Rows are points. A path goes straight from each point to the next, and from the last back to the first. The post is the endless flat space through its rows: a point in 2 columns, a line in 3, a plane in 4, and so on, so that a path can go around it. How many times does the path go around the post? Going back the other way cancels.
In the rows, zero is written as 128.

Post (2 x 3):
[[129 175 109]
 [153 118 164]]
Path (14 x 3):
[[ 91 150 175]
 [103 168 168]
 [155 149 193]
 [177 107 170]
 [162 104 154]
 [128 118 124]
 [128  99 178]
 [129 181 162]
 [134 155 209]
 [180 133 170]
 [143 179  97]
 [133 141  95]
 [ 94 111 156]
 [124 123 188]]
Times around: 2

Post, 5 rows:
[[131  96 170 159 166 104]
 [137 152 121 170 134 157]
 [164 123 117 149 130 162]
 [163 122  89 152 106 101]
 [ 96 185  94  85 116  59]]
Path:
[[ 99 171 162 171  88 133]
 [198 123 151 173  92 174]
 [136  95 149 180 134 124]
 [140 104 112 136 166 177]
 [192 171  56  96 136 137]
 [150 138 155 117 153  82]
 [141 137 143 185 123 159]
 [ 88 128 134 163 103 124]
 [ 95 170 145 171 101  68]
 [139 113  86 127  87  76]
 [126 124  73 117 117  63]
 [139 141 152  73 197 100]
 [138 188 133 101 111  70]
 [169 107 148 120 125  90]
 [123 167 141 141  78 116]
 [ 94 151 144 112 122 184]
 [138  95 126 160 163 120]
 [195 135  77 183 122 134]
 [126 191 174 163 138 148]
 [155 108 121 148  95 126]
 [158 106  64 130  91 125]
 [119 112 160 224 163 182]
 [142 140  60 163 161 141]
 [137 167 129 189 185  80]
 [166 174  99  80 103 131]]
Times around: 4

Post:
[[123  86 156 157 121 143 147 151  55]
 [173 166  97 102 168 161 107 125 186]
 [116 113 118 146 165 157 103  79 100]
 [156 137  93 116 112 132 159 118  94]
 [120 142  70 125 159  79  72 168 112]
 [198 144 154 104 115 151  99 102 183]
 [126 136 129 131 179  98 105 124 143]
 [157 156  95 149 115 168 145  99 161]]
Path (17 x 9):
[[157  66 168 101 160 135  99  81 115]
 [141 117 150 204 195 142 124 115 137]
 [154 151 140 121 108 111 119 135  80]
 [153 156 140  86 103 145 146 149 143]
 [127 110  70 115 137 179 137 154 126]
 [145 178 134 125  83 141 155 109 166]
 [145 166 125 134 188 137  85 109 180]
 [179 145 179 193 114 114 136 108 131]
 [179 112  95 146 162 157 125 149 123]
 [ 92 153  56 181 163 112 102 108  16]
 [132 152 188 129 137 105  92 192 136]
 [117 108  92 100 148 173  61 109  96]
 [157 115  66  86 152 147  86 108 125]
 [205 144 153 111 118 120 103 135 182]
 [163 145 124 134 119 129 143 125 112]
 [118 158 122 168 193 249 134  57 180]
 [137 130 108  93 204 163 153 117 134]]
Times around: 2

Post:
[[121 127 117 126 135 155 135  91 203  96 111 153]
 [114  79 157 121 183 163 138  92 169 172 147  78]
 [139 149 121 158 113  98 150 156 122 146 125 110]
 [159 115 125 142 130 120 119 104 163  74 110 103]
 [117 159 173 135  84 181 128 152  85 184 161 107]
 [135 167 152 101  78 119 112 147 100 195 146 117]
 [ 95  82 134 132 156 151 131  90  79 174 143  77]
 [102 157 133  95 156 123 143 160 118  86 125 152]
 [111 150 198 139 123 106 156 161  78 133 104 168]
 [161 125 123 123 114 120 153 167 166  65 144 164]
 [111 129 132 160 145 129  93 123 190  98 142 151]]
Path, 29 rows:
[[114 130 152  76 181 124 180 159 114 136 161  61]
 [ 91  89 113 174 190  91 106 183 185  81 183 113]
 [173  68 207 181 139  75 141 193 130 138 109  87]
 [168 143  65 121 117 109 142 149  48 169 154  81]
 [157 106  91 137 164 112 170 123 171 135 127 123]
 [156 101 163 140 105 142 139 176 174 145 120 123]
 [132 150 233 130 152 121 166 145 152  77  59 134]
 [152 142 240 123  94 122 136 148 168 129 127 111]
 [196  88 136  80  54 151 135 125 168 211 145  58]
 [111 172 104  71 147 120 136 144 186 168 123 162]
 [120 133 102 146  87 171  75 120 183 151 116 116]
 [130 121 241 150 111  99 126 159 160 169 113 159]
 [137 164 142 114  96 126  79 177 150 133 145  97]
 [183 121 125 135 142 109 135 196 137 100 163 110]
 [142 134 144 129 174 101 187 103 147 145 105 156]
 [146 148 144  89  93  71 121 119  66 134 142 139]
 [134  91 182 122 125 182 154 172 128 106 193 119]
 [166  93 209 111  80 199 178 146 137 148 141 105]
 [129 161 112  96 142  99  81 114 197  90  53 157]
 [107 105 103 140 191 135 199 162 180  91 118 181]
 [160  73 184 134 127  88 131 129 124 129  92 106]
 [136 111 170 176 119 143 141 122  97 139 112 112]
 [168 150 143 145 125  95 119 137 135 136 136 105]
 [129 135 145 123 107 159 182  81  87  85  80 124]
 [126 131  94  96  57 227 152 123  64 123 183  67]
 [123 148 180 153  79 175 167 160 157 162 111 143]
 [109  93 112 138 158 107 105 142 123 102 114 155]
 [142 133 139 178 179 147 129 151 186 145 161 130]
 [112 180 151 130 150 190 191  72 188 145  97 151]]
Times around: 3

Post (17 x 18):
[[143 102 101 177 128 170 138 131 118 150 134 147 148 132 110 156 127 167]
 [158 124 204 104  53 153 110 101 117 106 196 109 140 141 129 124 150 102]
 [109 189 134 123 126 103 197 147 111 132 171 146  77 129 162 111 126 170]
 [161 147 145 106 118  89 127 140 136 130 141 178 127 127 108 157  93 135]
 [168  74 120 126  91 122 103 176 123  95 136 144 125 140 120 128 151 142]
 [150 114 140 141 134 154 107 148 141  86 154 115 149 136 177 118 133 122]
 [161 110  77  89 140 206 163  91  64 109 128 121 180 131 165  67 146 133]
 [ 69 155 144 136 104 112 101 151 116  91 104  70 185 121  59 115 102 143]
 [128  93 109 137 142 140  60 150  85 125 135 163 101 133  85 126 153  92]
 [143  95 120 135 131 145 105 158 162  87 144 160 151  90 105  92 158  67]
 [114 126  95 166 135  98 158  85 142  92 139 136 171 110  92 164 110  89]
 [125 120 166 175  96 113 116 148  85 145 159 133  85 162 100 112  92  86]
 [ 77 134 192 170  80 149 123 192  90 126  56  98 152 113 118 173 195 130]
 [113 154 178 119 100  72 172 135 131 180 150  75  79 103 130 125 102  89]
 [128 112 148 214 136 159 123 140 125  83 110 110  90  97 138 109 125 137]
 [ 88 209 175 136 129 104 175 195 128  73 114  52  82 113  90 110 117 120]
 [173 164 143 146 118  99  95 172  96 102 139 158 119 127 117 123 171 141]]
Path:
[[216  47 102 114 135 173 130 159  92  86 181 187 129 127  79 119 148 108]
 [140 122 137 124 116 198 107 156 109 134 158 138 126  97 105 118 102 132]
 [149 126 164 127  85 159  92 195  80 156 138 198 136 181 141 124 143 115]
 [134 142  98  96 123 109 176 194 188 128 114 128  80  91 129  78 209 115]
 [109 124 150 117  25 162 124 190 127  85 182 154 130 132  57 138 139 128]
 [153 138 147 162  82  69  56 151 144 149 188 148 155 128 126 146 181  86]
 [127 122 103  93  97 125 201 187 139  68 118 122 109 147  75  78 166 191]
 [111 104 175 183 100 141 148 153  75  84 116  96 122 151 134 177 205 111]
 [ 76 160 186 159  52 107 189 147  45  88 150  98  97 161 101 129 142  91]
 [ 37 198 122 149  74 130 174 180 116  92 127 128 112 173 113 192 138 163]
 [169 188 134 126 137  79 135  95 136  74 142  87  66  93 127  89 142 160]
 [175  77 167 125  48 124 162 110 122 119 161 130  99 112  82 128 178 123]
 [180  99 205 138 128 153  99 144 126 113  81 135  95  85 138 175 108 102]
 [124 140 109 193 112 119 130 128  76  88 119 145 124  93 103 111 101 126]
 [ 81 128  89 139 163 105  94 159 146  71 101 156 141 137 124 154 127  77]
 [123 189 187 187 127 135 108  94  79 152 113  29 115 145  87 100 134 131]
 [160 107 122 153 151  91  99 122  77 140 102 186 127 111  92 130 131 122]
 [159 171 220 134  82 116 141 111  87 135 112 171  95 151  83 151 132  67]
 [211  90  73 169 118 148 125 138 105 120  71 130  95 105  71  75 121 118]
 [117  99  91 232 146 113 149 157 168  99  85 125  99  80 103  65 152 178]]
Times around: 3

Post:
[[151 203 134 125 134  94  65 138 121 137 115 149 128 120  86 105  54 108]
 [143 104  95  92 131 108 127 138 152 145  99 102 114 104 147 121 116 116]
 [136 135 105 125  99  86 119 129  96 140  88 122 122 117 113 115 133 151]
 [145 126 112 116 142 138 121 151 109 132 123 113 151 143 118 134 154 174]
 [107 147 102 118 121 140 130 155 170 125 114 136 127 159 116 135  96 115]
 [162 115 103 146 141 139 169  99 107 142 141 150 161 120 101 140 108 145]
 [141 112 129 117 128 149 145 133  93 147 135 137 113 143 110 126 126 173]
 [ 99  93 112 146 157 150 156 138 110  86 159 157 144 121 117 114 116 151]
 [189 120 137 151 116 131 140 155 135 128 159 104 126 130 124 117 129 142]
 [102 187 120 171 106 112 148  91 119 178 205  62 138 128 159 144 148  95]
 [125 115 133 131 148 111 135 154  85  95 121 129 141 174 161 126 113 144]
 [129 138  74 117 136 110 131 173 113 126 165 119 108 103 143 167 163 142]
 [164 166 135 106 141 120 132  96 114 119 137 122 131 123 137 138 132 156]
 [141 107 164 132 113 129 157 147 102 131 113 140 164 131 132 139 111 159]
 [138 153 150 143 149 115 124 149 113 140 118 111 100 126  95 138 144 123]
 [114 107 121  99 158  89 165 142 119 101  93 148 125 137 102 153  71 160]
 [156 179 102 124 136 122 130 125 130 157 122 113 121  99 151 104  85 124]]
Path:
[[159 142 110 132 157 154 184 159 124 133 196 104 139 133 147 149 123 104]
 [166 132 118 144 118 113 116 145 154 163 124  96 162 109  78 121 166 133]
 [160 149 127 157 151 153 147 122 124 158 171 123 137 184 140  88 113 125]
 [185 159 171 120 249 189 138 160 176 133 145  88  98 131 103 125 123 103]
 [150 119 111 115 136 117 177 146  96 115 141 138 164 116  94 197 122 180]
 [144 147 148 120 128 136 128 116 113 126 118 116 144 164 160 157  91  94]
 [206 122  71 124 102 120 141  94 115 159 169  69  85 159 121 142 198 136]
 [125 127  87 150 146 151 165 147 126 179 129 104 134 154  87 122 136 105]
 [177 103 107 107 117  57 115 130 146  89 135 159 142 145  92 145 134 150]
 [127 123  89 159 110  81 127 138 137 129 138 136 132 120 128 158 136 121]
 [112 148  93 125 199 122 127 114 121  89 118 124 102 160  69 155 104 185]
 [137 125 113 158 120 138 125 131 138 124 125 151 176 140 120  83  71 167]
 [194  97 117 114 112 112 154 131 114  99 124 164  92 118 131 140 154 187]
 [107 169 169 133 159 160 102 167  51 118 157 138 114 166 166 123 141 177]
 [120 122 113 121 170  66 122 168 144 105 116 143 126 108  91 188  71  78]
 [ 93 176  67 146 116 139  97 143  91 140 156 122 161 149 166  84  95 103]
 [114 116 109  97 112 115 164 148 124 137 152 113 131 103 151  96 102 136]
 [103 137 132 111 173 121 141 140 110 134 141 147 129 132 132 161 146 133]
 [130 140  98 166 127  87 140 122 124 157 146 108 128 121 154 127 123 142]
 [101 200 130 121 173 105 135 156 139 145 105 159 113  87 140 165  28  77]
 [136 125 151 147 103 126 121 131 113 142  93  89 137 144 108 117  96  98]
 [131 182 141 135 170 123 158 118 112 125 175 122 132  95 108 146  67 103]
 [155 168 110 103 202 151 124 125 124 119 134 134 105 134 108 116 128 138]
 [129 115 119 167  96  96 132 118 154 110 128 119 200 198 147  79  80 114]
 [158 103  89 116 106 132 128 124 126 169 144 120 110 146 130 128 151 156]
 [188 188 102 113  92  94 177 111 144 170 138 109 129  82 146 139 101 160]
 [186 123 119  97 128 125 120  96 137 153  91 131 117 151 129 119 119 137]
 [175 116 153 120 166  53 131 108 124  98  97 133 102  99  89 186 118 158]
 [108 175 116 142 125 107 143 141 137  63 113 133 163 127 151 110  57 159]
 [117 209 140 124 185 161  62 176  93 113 169 133 121 183 100 120  70 109]]
Times around: 3

Post (17 x 18):
[[174  95 168 172 117 114  71 146 110 140 134 161  76  96 180 146  90 127]
 [149 154  87 135 130 136 163  88 174 140 139 115 136 120  85 107 119 114]
 [162  91 104 174 101 124 112 185  97 129 151 104  85  90 167 110 119 108]
 [103 128 137  82 107 141 170 100 147 140 141 107 116  93 101 113 134 153]
 [170  99 116 140 123 150  97 170  64 156 110 138 115 111 168 183  87 136]
 [178 158 118  87 161 113 159  60 109 121 132  94 124 119  94 118 156 130]
 [113 168  93 130 119 126 131  74 164 120 146 122 141 144 147 123 140 165]
 [120 190 101 143 153 143 146 109 152 139 121 115 100 104  77 140 161 158]
 [129 162 119 112 114 118 133  94 135  62 120 125 123 126  60 101 127 148]
 [134 196 140 121 107  92 143 100 128 144 161 125 155  99  86 111 135 154]
 [118 119 111 100 132  78 144 122 142 116 122 114  99 113 116 159 109 118]
 [153  82 117 119 109 146  78 197  98 166 159 171  95 120 160 157 126 105]
 [117 133 135 137 134 122 147 114 179 111 108  93 121 145 142 148 167 106]
 [113  64 130 139 146 119  52 184 113 143 112 118 129  89 155 133 131 140]
 [104 168 112 105 164 126 105 119 155 143 103  96 123 158 135  89 111 123]
 [149  92 119 150  85 121  62 151  81 144 108 149  95 119 172 134 134 121]
 [127 151 111 126 146  94 186 105 134 135 125 113 119 163  91 100 136 155]]
Path (32 x 18):
[[116 162 146 117 123  86  94 130 140 102 142 138  82  82 143 164 150 133]
 [118 107  88 150  78 109  80  94 115  49  82 104  84 112 168 126 137 119]
 [ 89  92 110 131 129 144 156 124 120 137 157  92  93  75 146 167 132 173]
 [180 144 114 159 135 135 131  98 132 154 143  92 116 113 137  81 101 113]
 [136 102 113  84 109  98 137 161 111 143 138  97 170 148 136 108  93 129]
 [176 139 103 221 165 146 119 101 151 149 120 113 120 101 166 125 113 172]
 [ 57 143  92 130 109  91 135 131 191  89 110 132  96 143 112 105 127 131]
 [144 107 145 171 115 114 171 128  52 132 157  86  87  26 106 120 131 152]
 [147 137 112  92 152 147 112 161  76 116 122  93 130 113  38 136 146 107]
 [129  83  67 126  73 109 128 118 118 100 129 112 110 155 130  83 124 146]
 [209 142 102 100 199 124  68 119  95 158  80 119 103 124 142 131  58  99]
 [131 123 147  52 106  98 156 181 115 125 175 119 130  65  80  44 114 115]
 [107 176 112 165 130 116 128 113 142 114 108 157 104 164 150  97 102 133]
 [189 128 107 133 136 126 187  89 106 112 158 101  94 103  73  91 136 102]
 [111 133 139 114 127 109 119 110 189  96 146  83 116 146 100  85 185 106]
 [ 63  72  39  49 116 160  90 175 168 126 123  75 172 148 171 142 144 157]
 [175 201  75 157 120 133 130 168  92 150 124 138 131 150 115  78   7 148]
 [179 124  57 131 158 139 160 124  92 164 155 118 139 129 145 137 184 115]
 [153 131 107 150 169 114 122 134  95 146 142 121  88  74 106 127 104 123]
 [150 203 124 103  93 131 114  73 108 111 156 104 123  59  95 131 120 142]
 [163  84  56 133 145 201 130 106 180 170 127 122 134 163 120 154 157  98]
 [ 83 113 169 129 141 127  38 149 139 149  48 152 102 167 183 132 133 188]
 [129 177 109 146 111 184 139 139 128 151 140 139 127  99 109 118 145 166]
 [102 165 135 102 116 127 149 131 143 209 188 157  85  95 158 129 146 107]
 [ 90 108  72 165 129  85 107 143 175  62 126  82 117 103 142 164 122  96]
 [157  42  90 165 142 125 152 183  86 159 138  83  69  64 123 193 162 125]
 [199 144 138 141  45 104 133 131  62 162 114 159 108 155 143 146 111 136]
 [137  85 161 105 101 121 112 131 123  88 108 143 117 152 142  67  96 150]
 [134 136 139 158 114 101 139 162 133 150 141 133  98  67 150 118 168 119]
 [163 136 185 122 106  98 169  82 112 171 161 169  95 104 201 176 125 130]
 [133  73  68 110 106 111 147 168 144 114 138 150 114 106 108 174  63 114]
 [161 146  66 131 137 168  87 160 134 154 139  98 140 121 167  63 101 132]]
Times around: 5
